Every row gives one point. The window is the flat piece filled in between its corners: a triangle in 3 columns, a solid with four corners in 4, and so on. A path goes straight from each point to the next, and from the last back to the first. After which points does the path pass through the window?

Window, 3 rows:
[[-10 -40   7]
 [-16  30 -34]
 [ 11 -36  25]]
Path:
(1): [-22 -41  48]
(2): [-18 -12  12]
(3): [ 13 -25 -11]
(4): [  3   4 -36]
(5): [-38  30  -7]
(6): [-26  21  -1]
(7): [ 16  14 -30]
(8): [ 21 -60   5]
Through the window after points: 2, 4

Window (6 x 6):
[[  2 -20  28  -9 -26 -32]
 [-21 -18  26  -2  13   3]
 [  3  54 -57  47   0  52]
 [ 31  23 -20 -16  20 -14]
 [-14  46  -5 -18  -5  15]
 [ 15 -49 -34 -50 -14 -45]]
Path:
(1): [ 22 -14   6 -23 -24  29]
(2): [-18   3 -11 -10 -10 -14]
(3): [-13  -4 -10  -2  -5 -35]
(4): [ 14 -21   2 -19 -15  -1]
(5): [ 19 -21  19 -13 -18  -8]
(6): [-32  13  10   1 -12 -60]
(7): [-31  10   1 -23   5 -30]
(8): [ 39 -19  13 -50 -24  12]
Through the window after points: 3, 5

Window:
[[-12  -5  56   7  26 -27   3 -13]
 [ 30 -36 -13   6  -3  -2 -19 -11]
 [ 30 -14  -8   8 -44  25   6  -7]
 [  0  -2  33   5  49  36  -1 -13]
 [  6  11 -19 -18 -21   4 -11 -25]
 [  3 -14 -30  31  17  27  18  27]
 [-25 -38  11  60  22  -7 -26  32]
 [ 24  26  15  13  -8  -4  -4 -10]]
Path:
(1): [ -8   0  18  41  23 -14  14 -45]
(2): [ 16   4  38 -20   7   7 -16  23]
(3): [ 11  -7  19  -6 -17 -10  -9  28]
(4): [  4 -11   1  26  -9  -7   5 -12]
(5): [ 12 -19  -9  34  -7   0   0 -16]
(6): [  6 -13  -2  -2 -16  -4 -18  27]
(7): [ 23   0  23 -22 -15  15  -7  24]
(8): [ -4 -10 -10  47   3  18  17 -34]
(9): [  0 -19  -9  40   0  -5   7 -16]
(10): [ 10  -1  18   5   0  -4 -16  23]
(11): [  4   3  10 -27  -2   6 -15  23]
(12): [ 15  -5   0  25 -13   6   7 -35]
Through the window after points: 1, 11

Window (11 x 11):
[[ 14 -31  16   2 -13  16 -22   8   4   9 -20]
 [  2   2  13   4   4 -19 -31   2  15   1   3]
 [ -2  -1  16  -8   8   7 -16  -7  -8 -16 -19]
 [ 11  40  12  -3  13  -4   4  25 -26   4  11]
 [ -6   8 -33 -10   4  17   2   0  -5  -3   4]
 [ 21  13 -13  15 -18 -28  25  22 -20  -1   9]
 [ 60   3  -6  42  27   4 -11  25  -1 -18  -9]
 [ 13   6  -6  -1   6  -2  31   0   4   0  19]
 [-29  -8  17  -8  -6  -3 -17  16  19 -15   6]
 [ -9   6  16   3 -25  18  -1 -11  17   0  -6]
 [ -5  20 -18  19  11   3  38   3  -9  13   1]]
Path:
(1): [ -3  -7  10  13 -12  -2  -8   1 -14  -8  13]
(2): [ -2   9  -2 -11   4  -8  11  22  23  -3  -3]
(3): [ -3  14   0 -13  -5  -4   6   7   6   6 -11]
(4): [-10  10  -2  -1   1  10   5   1 -17   0  10]
(5): [ 2 -1 -1  9  3  6 -6  0 -6 -4 14]
(6): [  4  11   1  -7   9  -1  -3  12  22   0 -24]
(7): [ 19  10   1  -7  -1  -4  19  26  10  -5 -27]
(8): [ -6   4  -5  20   0   6   1  -7 -17  -4  27]
(9): [  9   4   3  16  -2  -2   1  -1 -15  -4  17]
(10): [ 11  15  -3  -1  -7 -11   9  20  -3  -1  -9]
(11): [  4  16   2 -19   5  -3  -2  15  12  -1 -22]
(12): [  4   3   9   5   3   6   0  -4 -10  -8   3]
Through the window after points: 1, 9, 11

Window (12 x 12):
[[ 29  15  16 -24   8 -13   8   8   4  48 -24 -10]
 [-23  34  12   4 -14  15 -10  25  -3  -1 -13   9]
 [-14  39 -13  20  19  28  25  19  -9  -2  21 -46]
 [-60  15 -36  16  23  -4  16 -13  18  14  -4 -16]
 [ -4 -14   7 -42  27   7 -21  18  46   3  13  22]
 [ -5   8 -46  43 -19   5   5  17 -16 -10 -18   0]
 [ 13  20   1  -1   4 -49   9 -29 -40 -25  -3  -5]
 [  6  38 -14  38 -22   5 -11 -34  10 -12   0  24]
 [ -8 -12 -43 -11   4  28  13  -1 -29  11 -16 -31]
 [-38  -5  19  25  21 -26 -21 -28  12   4  20  40]
 [-14 -30 -21 -21 -29  -7  32 -10  36   1  29   4]
 [ 23  49   4 -18   1 -16 -36 -12  18  38  44  -9]]
Path:
(1): [  7   8   9   5  -1 -20 -31 -11  10  -1  -1 -32]
(2): [  4  45 -18 -12  11  -6  28  -6 -22  18  26  15]
(3): [  0  38 -18  -1  14   9  32   6 -29  17  36  13]
(4): [-10  20   3  13   0  -1 -20   0  20  -7  -5 -43]
(5): [-27   8  -4  13 -14  -9 -14  -7  22   2  -1 -49]
(6): [-14  31 -23   0  31  11  19   3  -3  16  18  11]
(7): [ -1  39 -17   7  14  -5   8   3 -14  23   7  27]
(8): [-25   4  13  12  15 -10 -29 -17  17 -10   1 -46]
(9): [-10  -9  -7  19 -25  -3 -10  -4  17  -7  -6 -36]
(10): [ -9  24 -39   4   6   7  33   3  -7   6  18  41]
(11): [-14   9 -21 -12  18  -4  26   9  -9  15  14  18]
(12): [-15  -8   2   2   5  -9 -14  -2   8   1  -3 -16]
Through the window after points: 1, 3, 5, 9

Window, 14 rows:
[[-15 -11 -18 -11  30  37  -8  27 -12  15   2  11   8   1]
 [ 19 -25  -5 -16  14  -4  27   5  22  27   3   7  10  -1]
 [ -8   5  -7  28 -60 -12  -2   7  13  12  13  -3  -2  -9]
 [-41 -15  -5  31 -35 -11   0   0  35  -7  -3 -11 -23   0]
 [  5 -12 -22  17  26  29   0  -6 -12   6 -24  23  17  20]
 [  6  -4 -11 -30  23 -26  14  -1 -16   1   1  13   5   4]
 [ -6   3 -25  37 -26 -17 -26  18  33   4 -15 -25 -14 -16]
 [ 23  -6 -16 -17  26  39   5  -7  -8  -5  -4  12 -16  -4]
 [-17 -16  -3  45 -29 -23  -1  -4   3  24   8 -34 -23 -14]
 [-13  22  16  26 -15 -10  -9   1  25  22  -2 -14 -16   6]
 [  0 -15 -21 -19  13  15  -4   0  -8  33 -25  31 -16   2]
 [ -7 -12  -4 -12   0  32  -8  -1  -8   7 -37 -11  13  -4]
 [ 15 -12   8  -1  -1 -16  33  33  -6   9 -13   9 -17   5]
 [ 14 -36   2 -14  22  28 -32   5 -11   3 -10  21   4  18]]
Path:
(1): [ -4  12  11  15   1  -4   5  11   4  -2   1  11 -13 -37]
(2): [ -6 -10  -5   1   6   8  -1   2   2  10 -10   4  -5 -14]
(3): [ 12 -13 -12   2   6   3   2   8   6  12  -9  -3 -14  24]
(4): [ -2 -10 -19  -7  -5   0  -2   6  -2  14  -2  -3  -2  10]
(5): [ -4  -8   8  10  18   3   2 -13   9   7 -16   8  -1 -21]
(6): [  1 -12  20  12   0 -15  -3  12  12   4 -12   4   1 -28]
(7): [ -7  -8 -28  -6  -7   7   3   8  -5  23   1  -4 -22  22]
(8): [ -5  -1 -31   2 -23  -8   3   4  16  23   6 -27 -11  22]
(9): [ -1  -9   0  11   7   1  10   8   2   6 -19  14  -3 -17]
(10): [  1  -9 -11   7   8   3  -6   2   5  11 -14  13  -2 -16]
(11): [ -9 -13 -23  -4 -18  17   4   4   0  20  -4 -14 -36  36]
(12): [  3 -16 -11   8  -9   5   0   7   6  10  -9 -12   4  22]
Through the window after points: 10

Window (14 x 14):
[[  5  28 -26  31  38 -12  15  -2   6   4 -15  11 -40 -44]
 [-23 -18   7 -13  30 -24 -33  13 -51  19 -21   9 -16  32]
 [  4  11  14  11  43  -6 -23 -13  -8   7  28  18  40 -17]
 [ 22  34   6 -11   4  24  -7  31 -10  36 -26  -2  26   0]
 [ -5 -27  34   4 -29 -28 -33   1  -1  12  -1  34  26 -18]
 [ 49 -26   2 -18   5 -42  15  -9  18  -4  28 -19 -44  -5]
 [ 56 -18 -39   6  -6 -14   9 -11 -10 -30   4   9 -23 -12]
 [  3 -16   1 -34  23  21  -8 -33 -10   9  17   2 -19   1]
 [-22 -30  -4 -33   7  -5  25  27 -50  -1  -5  10 -40  -6]
 [ -5  47  -7   2   8 -25  -3  11 -15 -12 -24  60  17  33]
 [-23  18  -1   5   2   6 -10   8 -37  27   9  -7  17  52]
 [ -2 -47 -19  10   2 -32  20  32  17  37  -4  13  -2  35]
 [-26  -5  16  -8  22  24   3  27   8  -3 -37 -13   7  -7]
 [ -2 -37   8  14  20 -22  31 -26 -14  32  -5  -9  10 -17]]
Path:
(1): [ 28 -29  48  17  44  -4 -11 -18 -28  24  -4  27  -6  16]
(2): [ 21 -11  32  26   8  -5   5   3 -18  29  28  15 -35  13]
(3): [ -8  -5 -41 -38  14 -36 -11  -6 -17  -7 -21   1  30  -2]
(4): [  5  -5 -15 -22  10 -32   0  -2 -12   2  -8   2   9  -8]
(5): [  1 -28  27  37  12   3   5  20  -9  26  -4   8 -25  21]
(6): [ -9 -12  17  10  18   6 -11  13 -29  11   0  18 -10  26]
(7): [-15  -1 -17 -20  14 -31  -3  -2 -21  25 -18 -18  11   6]
(8): [-40  24 -34 -20 -11 -16  17  22   7  15  -9 -14  19 -13]
Through the window after points: 6

Window:
[[-27  23 -41  17   7  -3 -35 -24 -37  33   7  31  11 -13]
 [ 35   0  38 -22   6 -16   3   9  -5 -17  -5  14 -17 -10]
 [ -1 -28 -20 -21 -23 -15  10  -9 -12 -15 -30   9 -41  -9]
 [ 29  -2   4 -19   0 -10  10  18  17 -43 -11  -1  13  -2]
 [ -9   2   0  -4   7   1  16  19 -19 -14 -39  21 -16 -17]
 [-60  22 -25   9   5  22 -31 -28 -16  19  13  25 -13   8]
 [ -2 -31  15  23  24  -1 -19 -12 -25 -44  12   5  12  10]
 [ 23 -16   4 -15  14   7 -10  36 -16  -5  -1   4  -1  16]
 [  6 -26  20 -23   8  -7  11   5   3   5 -26  -2  12  -8]
 [ 23  -7  -5   5  12  -1  25  -5   5   2 -23  13 -20   8]
 [ 24  -4  27  11 -12  -6  10  24 -10 -14  -1 -23   3  -2]
 [-20 -10 -24   2 -12  27   4 -14 -16  13   7  42 -10 -24]
 [-39 -17  -3  21  22 -28  -3  -3 -29 -22  49  21  16  23]
 [ 20 -20  12   3  -8 -15  -5  28  24  -6 -30  18 -18 -13]]
Path:
(1): [ 10  -4   4  -7  -4   1   7   3  -2  -4 -17  13   0   7]
(2): [ -2 -12  23   0 -19   0  -2  -3  -1  10 -33  41  15  23]
(3): [ 10  -1 -22   5  19 -10  -1  14  -7 -11   1  -5 -27 -30]
(4): [ -5 -12  -5   2   5  -2  -6   4 -10  -9  -1   2 -16 -10]
(5): [ 12 -20   1  -5 -24 -19  14 -16 -23 -17 -21  35  10  17]
(6): [  3 -26  16   4 -41  12  21   4 -18   9 -35  46  -7   9]
(7): [  8   2 -10  -2  23  -4   0  -5  -2  -6   3   6 -11  -9]
(8): [ 10 -21 -14   2  20 -32 -19   2 -24 -15  12 -11 -28 -28]
(9): [ -9  -7  13  -2 -18  20  15  -2   1 -17 -23  24  11  23]
(10): [  5  -5   1 -10 -10  -9  -1   0 -14  -2 -11  27   2   3]
(11): [-11  -4 -16  10  19  10  -4  17   2  -1   4 -10 -24 -17]
(12): [  8  -7  -3  -3   9 -16   3  21  -6 -13   3   2 -23 -30]
Through the window after points: 2, 4, 6, 8

Window (14 x 14):
[[-10   4  -6 -12  16 -17 -26 -21 -16 -29  14  42 -12  30]
 [-29  14 -14 -18   7 -19 -22 -41  11  14  -9 -24 -11  35]
 [-24 -24  -6   9   8   0  10 -25  -3 -17  24 -12   3  42]
 [ -8  46  14   7  -5  13  13  27  13  33   9 -23 -37  -8]
 [  0  17  23  20  28   8 -43  16  -8  -5 -10  43  51  52]
 [ -7  10  41  -1 -11   8   2  -5  -3  50  -2 -20   5 -54]
 [-29 -17 -39 -16 -22   9  28 -33  55   9   0  -3  -4 -29]
 [-34   6 -46  15   1  -8  32 -32  -7  11 -21  -1  -9 -13]
 [-10  -1   0  28   9  22 -28 -16   7  18 -12 -11 -37  -3]
 [-16  11  28  -8  49   8 -17  32   9 -22  -4 -14  27 -21]
 [-20   5 -32   2 -35   3 -16  -5  -2   6   6 -29   2 -22]
 [-12  25  15  50 -43 -33   5 -16  23  20 -22 -17 -33 -28]
 [ 13 -30  11 -15  45 -16 -21  55  -9  -4 -15  26  31  26]
 [ 44  11  -9  10  60 -16 -31  -2  -7 -18  20  17  22  50]]
Path:
(1): [-33  -3 -30  13  37 -16 -10  -1  28  -2  18  22 -27 -26]
(2): [-26  -5 -30  32  24 -39 -28   0  -5  16   2  18  -8   5]
(3): [  3  19  10 -21 -13  30  40 -35  10 -13 -15 -29   4  10]
(4): [ 16  29   2  21 -55   8  24   7 -18 -10 -51   0 -14 -33]
(5): [-26  -1  -9  -6  21  -4 -28  -8  14  26  35 -23   6   3]
(6): [-24   1  11  13   4 -13 -18   0  -1  47  26 -15  -2 -34]
(7): [ 12  16  12  -4   3  23  11 -12   6 -11 -37   1   4   6]
(8): [ 17   4  24 -20 -34  19   7 -13  -9   9 -28 -48  32  21]
Through the window after points: 2, 4, 6
